Rows are points. Any point is a mix of the corners, with weights that add up to 1. It lies inside the corners' shape when no weight is negative. Say inside or outside, and name the corners with a negative weight.
(in the rows, 128 means zero)

Corners:
(1): [148  87  70]
(2): [150 118  88]
(3): [ 88 173 194]
(4): [101 150 136]
Points:
[135 132 111] => outside (1)
[136 106  92] => inside
[121 129 113] => inside
[108 161 160] => outside (1)
[121 127 123] => inside
[141 111  90] => inside

Corners:
(1): [ 53  52 111 156 138 171]
(2): [139 125 166 127  96 155]
(3): [ 98 142 111 156 123 176]
(4): [133 146 113 150 173 141]
(5): [138 179 182  84 148 107]
(6): [ 94  96 133 146 110 117]
(7): [212 210 147  65 142 108]
Points:
[138 151 132 127 138 143] => inside
[108 117 122 137 141 151] => inside
[103 115 132 141 123 157] => inside
[127 123 143 126 126 125] => outside (3)
[137 160 140 120 117 142] => outside (1, 4)
[136 134 144 121 138 130] => outside (3)

Corners:
(1): [157  51 149 146 121 205 132 147 158]
(2): [110 152 112 189 137 103 105 120 148]
(3): [188 113 134 107 113 131 140 137 120]
(4): [118 129 126  90 123  65 112 165 122]
(5): [129 138  79 164  93 123 191 107 159]
(6): [108  78 142 194 150 185 157  54 181]
(7): [136 108 134 110 136 118  91 170  76]
(8): [149 129 152  62 156 152 128 118 124]
(9): [135 139  85  71 112  46  45 139 131]
(10): [116 135 148 145  91 126 133 134 147]
Points:
[133 125 120 132 117 117 113 128 138] => outside (4)
[141 121 109 124  93 107 132 156 125] => outside (2, 6, 8)
[123 108 128 158 124 134 132 113 149] => outside (8)
[132 134 113 143 124 107 113 126 140] => inside
[133 132 121 133 121 112 126 125 136] => outside (1)

Corners:
(1): [ 75 142 174 134 161 148  90 150 167 122 141]
(2): [ 70 179 145  98 112 113 106 146  84  85  69]
(3): [177 100 188 116  81 158 167  93 106 203  81]
(4): [139 108 106 149 177 166  84 186  73 113 140]
(5): [ 74 138 117 125  92 163 125 132 167  74 112]
(6): [141 152 174 118 130 101  95 175 117  99 121]
(7): [ 91 129 156 130 183 101 170 127 150 126 149]
(8): [162  64  88 104 129 158 100  56  69 110  75]
(9): [154  95 170 108 115 164 140 117 134 195 183]
(10): [163  93  90 192  76 142  90 188 163 185 165]
(11): [119 117 102 166 178 108 140  85  87 123 165]
(12): [115 105 162 162  81 135 163 152 113  92 109]
Points:
[116 128 154 126 136 131 132 120 108 113 107] => outside (9, 10)
[101 133 145 141 135 133 124 157 128 111 141] => outside (3, 8)
[124 120 134 134 137 139 117 138 107 118 117] => outside (9)
[121 117 143 139 115 134 138 137 116 117 126] => outside (1)
[131 123 145 134 127 128 118 141 113 139 130] => outside (5)
[144 107 146 129 110 123 143 113 102 145 125] => outside (1, 4, 5)
[111 145 156 137 125 122 118 161 120 109 114] => outside (8, 9)
[133  95 149 139  99 161 149 126 142 145 124] => outside (2, 6, 11)
[125 114 145 142 119 135 124 140 116 124 124] => outside (5)
